Every row gives one point. Each copy is the shape, with its points in the same order, stretched, turned, moved and blurred by noise. Say if it was mirrored as well.
In the rows, 128 means zero.

Shape:
[[108 115 118]
 [110 112 148]
 [129  76 139]
 [175 178 102]
 [119 158 162]
 [198 166 127]
 [145 118 129]
 [141 114 137]]
Copy 1, 8 rows:
[[118 105 118]
 [ 99 124 126]
 [ 80 148  92]
 [191 164 169]
 [122 132 176]
 [166 201 170]
 [118 153 121]
 [105 147 118]]
Copy 1 is: mirrored
Copy 2:
[[115 125  97]
 [107  99 108]
 [140  82  81]
 [148 172 187]
 [ 95 120 156]
 [157 146 201]
 [139 118 126]
 [135 108 122]]
Copy 2 is: only turned
Copy 3:
[[120 134 123]
 [115 123 149]
 [109 155 185]
 [236 128 120]
 [148  92 136]
 [249 131 165]
 [160 144 161]
 [150 139 166]]
Copy 3 is: mirrored
Copy 4 (8 x 3):
[[ 99 146 129]
 [ 86 111 122]
 [ 92 124  78]
 [189 116 158]
 [107  81 159]
 [191  83 124]
 [128 113 111]
 [114 104 108]]
Copy 4 is: only turned

Shape:
[[ 46 136 121 142]
 [115 209 142 156]
 [186 141 103  65]
 [117 183 188 117]
 [202 143 116  81]
 [ 58 108 122 174]
 [138 129 121 166]
 [ 91  87 115 158]]
Copy 1:
[[ 42 138 169 155]
 [ 47 143 135  37]
 [128  93  33 135]
 [ 62  68 140  51]
 [150  97  46 104]
 [ 80 157 204 158]
 [130 160 148 102]
 [118 152 181 165]]
Copy 1 is: only turned
Copy 2:
[[100 145 200  91]
 [ 56 182 118 129]
 [178 153  56  98]
 [ 70 132  98  69]
 [170 142  48 114]
 [113 114 215 125]
 [126 124 142 156]
 [147 100 191 131]]
Copy 2 is: mirrored
Copy 3, 8 rows:
[[111 215 122 136]
 [223 142 111 153]
 [140  51 204 121]
 [173 118 155 184]
 [152  26 182 130]
 [ 93 190  83 139]
 [140  90  90 139]
 [ 74 145  96 134]]
Copy 3 is: only turned

Shape:
[[163  66 152 118 135 122 152  53]
 [ 95 103 180 109 105 180 139  62]
 [125  86  85 134 115  78 142 198]
 [130 135  94 127  94  88 123 131]
 [179  95 158 144  88 172 156 112]
 [196 164 139  92 127 130 107 151]
 [127 114  57 174 115 104 158 150]
 [138  91  75 109  71  97 190 133]
 [149 102 152 103 161 213 160  95]
 [153 101 180 100 164 189 160  98]
 [122  88 191 129 119 182 159  90]
 [171 149 155 126 122 105 184 124]]
Copy 1 (12 x 8):
[[170 159 192 167 115 156 154 116]
 [ 95 115 136 200  80 147 149 133]
 [214  89 157  78 139  96 154 142]
 [183 123 106  96 122 140 155 146]
 [161 149 160 193 147 120 124 157]
 [124 186 133  77 147 131 102 175]
 [206  88 128 105 173 140 156 122]
 [190  95 143 128 156 123 214 153]
 [ 77 126 198 164 159 162 124 141]
 [ 85 150 189 156 136 139 117 118]
 [115 123 166 196 106 118 125 117]
 [137 183 120 120 159 101 135 101]]
Copy 1 is: only turned
Copy 2 (12 x 8):
[[170  48  74 141 143 156 105 112]
 [ 90  27  97  64 114 137 100 106]
 [178 196 138 158 125 122  93 169]
 [166 176 131 167  98 123 103 113]
 [174  78 162  99 135 160 115 113]
 [164 112 179 206 111 106 156 125]
 [158 213 134 153 118 158 111 133]
 [180 139 130 170  90 165  71 144]
 [ 84  19 133 131 169 156 126 149]
 [ 97   7 118 125 168 156 138 147]
 [111  30 116  58 144 153 107 129]
 [182 102 138 150  94 146 165 147]]
Copy 2 is: mirrored
Copy 3, 12 rows:
[[ 81  88  99 156  85 129  69 117]
 [102 106 186 138 103 136  88  50]
 [108 161  47  65 116 169 157 221]
 [140 146  98  97 112 116 129 177]
 [142  79 128 111  93 182  96 149]
 [167 111  77 120 190 158  89 163]
 [146 142  81  97  66 146 178 189]
 [131 144  77  51  58 125 123 167]
 [123  93 122 157 117 184  90  51]
 [109  81 119 148 140 175  87  68]
 [ 99  81 162 127 106 170 100  86]
 [145  75  94  84 137 127 127 159]]
Copy 3 is: only turned
Copy 4, 12 rows:
[[ 50  55 106  97 144  82 104 168]
 [ 90  66  62 113 158 175 118 203]
 [144 199 114  80  92  95  70  55]
 [146 175 113 133  82 100 129 103]
 [149  64  90  47 115 104 125 192]
 [172 171 172  87 140 110 155 195]
 [161 136 123 114  62  92 121  36]
 [ 92 160  86  48  51  81 145  74]
 [105  45 139  53 189 169 151 178]
 [ 86  54 143  63 187 160 120 204]
 [ 96  48  85  80 155 161  96 205]
 [104 117 160  95  78 109 135 176]]
Copy 4 is: mirrored

Shape:
[[108 197  80  99 129  85 176  31 179]
 [186  55  71 156 122 208 140 134 141]
 [126 100 112 128  67 186  56 134 151]
 [187 100  65  82 169 229 109 168  65]
 [ 32 152 169  90 141 160 149 125 166]
 [ 66 186 195 163 127 144 167  93 138]
 [ 60 170 187 134 159 164 178  76  67]
 [ 47 127 165 200  99 205  51 165 122]
 [113  81 116  81  82 111 122 152 127]
 [193 173 221 131 152 211 146 124 155]
 [ 53 142 141 114  61 142 159 122  93]
 [176  43 113 120  87 181 110 134 143]
 [111  94 106 115 118  86 118 172 112]
 [113 110 198  74 174 110  65  94 151]]
Copy 1:
[[171 137  83 241 104 151 124 137 162]
 [ 39 116  37 104 128 142 163 136 128]
 [ 82 105  93  85  79  73 148 140 186]
 [ 76  79  28 115 192 112 120  47  73]
 [164  79 157  93 130 180 139 114 199]
 [187 114 136  90 141 201  85 176 160]
 [177  71 142  74 152 232  58 120  91]
 [ 83 118 170  20 131 150  83 139 205]
 [123 120 128  91  84 116 186 103 135]
 [180  71  34  90 189 112 114 223 124]
 [184 122 129  46  85 184 104 104 143]
 [ 62  92  71  75  78 101 189 150 131]
 [105 150 151 110 128 137 164  92 124]
 [108  40 183 141 114  88 170 158 129]]
Copy 1 is: only turned
Copy 2 (14 x 9):
[[144 167  70 137 140 158 109  65  46]
 [ 44  61 104 151 187 174 143 156 157]
 [111  58  87 186 172 133  79 141 147]
 [ 87 107 153 107 187 219 114 194 170]
 [155 146 140 152 202  91 115  92 131]
 [139 123 178 160 169  86  99 103  50]
 [163 120 208 126 190 128 109 110  54]
 [138  70 143 221 193  94  82 187 126]
 [167  83  92 101 144 110 136 120 154]
 [ 38 111 237 166 147 139  54 113 101]
 [170  82 131 101 193  67  95 117  92]
 [ 79  39 119 147 164 146 125 136 169]
 [188 110  94 111 120 121 163 164 137]
 [171 126 166 195 108 168 113  99 146]]
Copy 2 is: only turned

Shape, 16 rows:
[[167 175 140 104 113 116 105 107 166 161 177  75]
 [167 145  89  97  83 158 128 127  82 120  86  76]
 [135 136  81 172  96 149 159 109 159 118 125  98]
 [150  84 132 157 162 155 175  63 124 101 108 125]
 [107  85 112 105 145 176 132 148 105 180 103 176]
 [100 183 143 136  75 108 103 165 160 103  85 100]
 [164 132 172 168 138  92 123 138 120  92  86  71]
 [171 142  69 144  90  83 116 138 118 185 108 142]
 [140 140 107 107 159 101 139 107 167 120  87  94]
 [131 163  92 189 165 153 100 155 109 120 146 114]
 [ 69  83  83 107 170 114 181  98 103 137 182  83]
 [102 148 138 110 156  84 204  85 112 108 134 158]
 [122  83 173 129 167 153 139 121 162  95 184  83]
 [176  98 131 136  80 146 112  66 105  85 158 163]
 [174 190 129 170  95  99 117 148 123 178  81  68]
 [ 91 107 144 196 154 158  91  55 157 130 115 163]]
Copy 1, 16 rows:
[[141 219 138 130 102 156 137 134 127  73  89 140]
 [112 211 127 130 182 145 101 125  84 182 154 136]
 [108 158 135 113  84 140 116 115  88 193 127  75]
 [ 91  82 161  97 118  78  84 101  92 191  99 119]
 [127 132 112 148 169  79 138  90 172 125 158  68]
 [ 47 172 124 166 123 198 178 144 154 163 162 117]
 [ 86 122 208 115 132 178 142 133 114 175 131 154]
 [188 199 135 165 135 106 226 133  90 158 157  85]
 [111 123 142 171  92 135 132 112 132 188 117 150]
 [142 148 151 163 142 183  97 116  82 114 127  78]
 [166 101  99 119  89 132  58 171 168 121 110 107]
 [122  64  72 123 124 111 158 154 120 160  98 153]
 [ 88 110 170 102  99 161  48 121 185 116  61 114]
 [ 95 161 128 123 185  76 126 154  58 159  64  88]
 [141 207 182 124 117 169 198 119  92 133 187 133]
 [ 61  95 151 170  98  65 139 119 109 116 128  70]]
Copy 1 is: mirrored
Copy 2 (16 x 12):
[[189 108  90 239 108  99 141  78 136 115  94  58]
 [109 144 125 197 185  79  51 159 202  83 152  62]
 [113 161 114 163 108 131  48  97 137 169 162  55]
 [ 52 175 173 154 121  48 122  71 131 160 152 124]
 [ 90 119 153  73 206 178 134 138 104 112  75 142]
 [157 101  36 160  73 129 105 222 161 141 158  98]
 [117 159 180 193  64  60 160 186 160 118 205 108]
 [126 129 161 193 139 237  95 134 190  94 118 107]
 [103 182  70 184 102 100 116 126 123 110 129 161]
 [219 144 175 104 117 126  81 146 116 104 158  74]
 [ 99 203 107  92 168 122 141  11 112  84 113  89]
 [ 59 117  99 114  76  88 132  48 153  78 127 145]
 [132 157 126 129 123  37 173  80  53 171 153 112]
 [136  73 179 153 141  77 112  59 216 171 158 115]
 [139 145 146 249 108 160 102 200 166  88 148  20]
 [145 159 129  78  94 129 153  85 151 215  92 122]]
Copy 2 is: mirrored
Copy 3, 16 rows:
[[111 167 204 155 107  96 137  38 135 132 141  78]
 [140  94 144 131 192  79  92 119 127 124 172 122]
 [174 155 141 124 146 122 154  89 150 143 196 100]
 [189 111 149 104 155 169  83 109 194  87 165 113]
 [ 99  86 105 111 125 134 110 116 172 118 123 198]
 [ 92 119 106 144 113 114 108 140  82 210 156  92]
 [175  93 132 128 162 141  77 107 135 175 131  50]
 [159 164 149 107 179 112 124  48 143 192 152 138]
 [ 89 137 131 102 150 134 110  95 158 137 150  83]
 [163 110 146 105 156 154 170  87  98 128 122 104]
 [131 201 136 124 119  93 186 101 188  69  79 120]
 [104 173 125 152 143 172 101 135 165 109 125 133]
 [139 116 183 147  99 141 154 104 180 102 121  79]
 [206 124 224 116 172 147  67 131 148 128 184 151]
 [163 137 115 136 150  97  93  33 105 186 154  74]
 [177 134 118  61  67 166  66  98 118 113 147 133]]
Copy 3 is: mirrored

Shape:
[[ 98 145 174 122 143 120 162 137 117  44 113  98]
 [ 64 137 138 142 133 108 179 119  94 111 132 116]
 [105 174 134 161 139 110 101 182  73 162 162 153]
 [115 119 131 114 181 114 114 145 110 133 128 154]
 [146 187  78 152 160 139 122 144  69 164 151 159]
 [151 161 106 160 160  82 148 160 104 157 157 139]
 [119  87 147  70  97 136 132 130 147 133 113  65]
 [140  96 145  65  80 122 121 105  93  91 118 101]
 [163  63  99  82  95 206 114 159 138 131 173 147]
 [198  80 134 120  99 176 100 149 125 158 167 132]
 [188  89  83 105  78 189  81 181 150 175 107 125]
 [111 153 164 116 129 139 123  93 155 107 153 141]
 [118 131 183 126 146 148 164 120 104 130 111 144]
 [104  77 157 141 109 122 115  87 132  85  99  92]
 [154  79 124  97 119 179  88 132 121 142 131  53]]
Copy 1, 15 rows:
[[ 95 127 121 123 193 132 163 169 190  90 146 162]
 [ 92  94 134 148 199 118 136 125 173 134 138 112]
 [ 56  72 162  81 138 174 107 135 106 116 144 125]
 [105  88 117 117 121 131 161 149 109 138 147 143]
 [109  98 134  89 122 169 126 161  68 153 161  64]
 [ 71  84 142 121 112 128 143 148 129 123 175 100]
 [136 180  84  89 135  68 145 108 153 122 104 134]
 [150 142  72  86 121 106 120 136 176 130  92 126]
 [199 114  79  74  75  99 112 120  58  88 126  89]
 [177 127 129  59  48 107 108 133  76 102 130 105]
 [153 179  87  71  36 112 100 129  52 101 106 111]
 [159 128 141 113 145 165 160 116 136 133 165 141]
 [132 111 147 121 149 143 171 138 133 128 106 126]
 [146 159 133 146 137 104 114 145 175 148 127 167]
 [169 189  98  50 115  62 117 133  80 134 121 116]]
Copy 1 is: mirrored
Copy 2 (15 x 12):
[[131 139 108 133  98 209 118  67 132 112 133 144]
 [121 130 132 116 127 152 136  86 138  65 124 113]
 [151  98 172 119 171 132 186 131 142 128  85  92]
 [151 153 155 144 137  98 145  88 122 127 103 124]
 [149 107 160 138 170  93 218 127 141 122 154  69]
 [158 147 161 135 149 134 171 141 107 101 120  65]
 [ 90 133  93 113  77 109 106 136  94 119 119 184]
 [114  90 111 148  57 113 110 107 111 120 125 153]
 [180 131  90 158  67  48 156 164 156 134 123 181]
 [182 109  88 140 107  69 142 184 117 147 112 129]
 [ 94 117  88 151  91  40 166 198 144 173 111 144]
 [157 126 144  93 149 146 103 117 146 131 168 131]
 [146 135 107  93 127 123 134  74 129 127 127 100]
 [ 97 113  87 152 125 130  68  97 127 105 124 143]
 [111 108  71 151 113  87 145 155  90 136 127 192]]
Copy 2 is: only turned
Copy 3 (15 x 12):
[[ 67 100 115  73 162  95 128  87 144 141  62 186]
 [113 122  90  88 124 116 123 120 144 165  48 137]
 [198  73 132 145 137 168  61 192 120 153  55 126]
 [155 123 137 128 141 141  90 171  88 123 108 152]
 [182 116 161 171 133 115  73 211 150 124  84 102]
 [164  88  96 142 130 126  46 170 138 111  77 133]
 [114 145 129 172 125 153 161  80  90 127  99 141]
 [ 57 146 169 153 126 165 142 128  89 109 118 126]
 [144 112 187 198 160 150 114 149   7 107  62  54]
 [162 103 148 213 179 197  96 157  59  83  89  78]
 [185 101 202 227 130 170 148 151  57  52 119  73]
 [128 123 135 102 167 134  91 100 126 177 117 128]
 [144 148 112 113 177 164 113 117 155  93  65 146]
 [ 82 120 107 108 148 149 177 115 105 137 144 148]
 [135 135 151 226 147 151 174 137  78 130 108 127]]
Copy 3 is: mirrored
Copy 4, 15 rows:
[[143 136 158 100 126 116 124 110 111  69 174 209]
 [173 115 140 139 203 108 112 118 120  98 121 171]
 [126 127 171 219 153  97 161 148 121 120 140 112]
 [106 153 130 191 153 135 137 101 126 139 116 153]
 [142  79 149 243 127 146 124 117  84 172 119 129]
 [129  75 144 217 165 143 147  87 132 108 120 108]
 [124 125 124  12 177 127 157 111  76 139 138 125]
 [111  76 160  26 167 153 134 135  94 162 121 178]
 [123 165 117  86 122 225 141 162  87 208 116  83]
 [104 101 102 105 102 198 150 161  90 145 114  58]
 [ 84 111 114  70 108 161 130 166  77 224 151  51]
 [150 154 138 132 106 108 120 108 120 111  89 135]
 [119 128 135 152 131 123  84 109  84  79 116 168]
 [138  99  82  44 147 106 118 159 146 109 122 147]
 [133 105  79  36 123 163 185 152  53 164 155 101]]
Copy 4 is: only turned
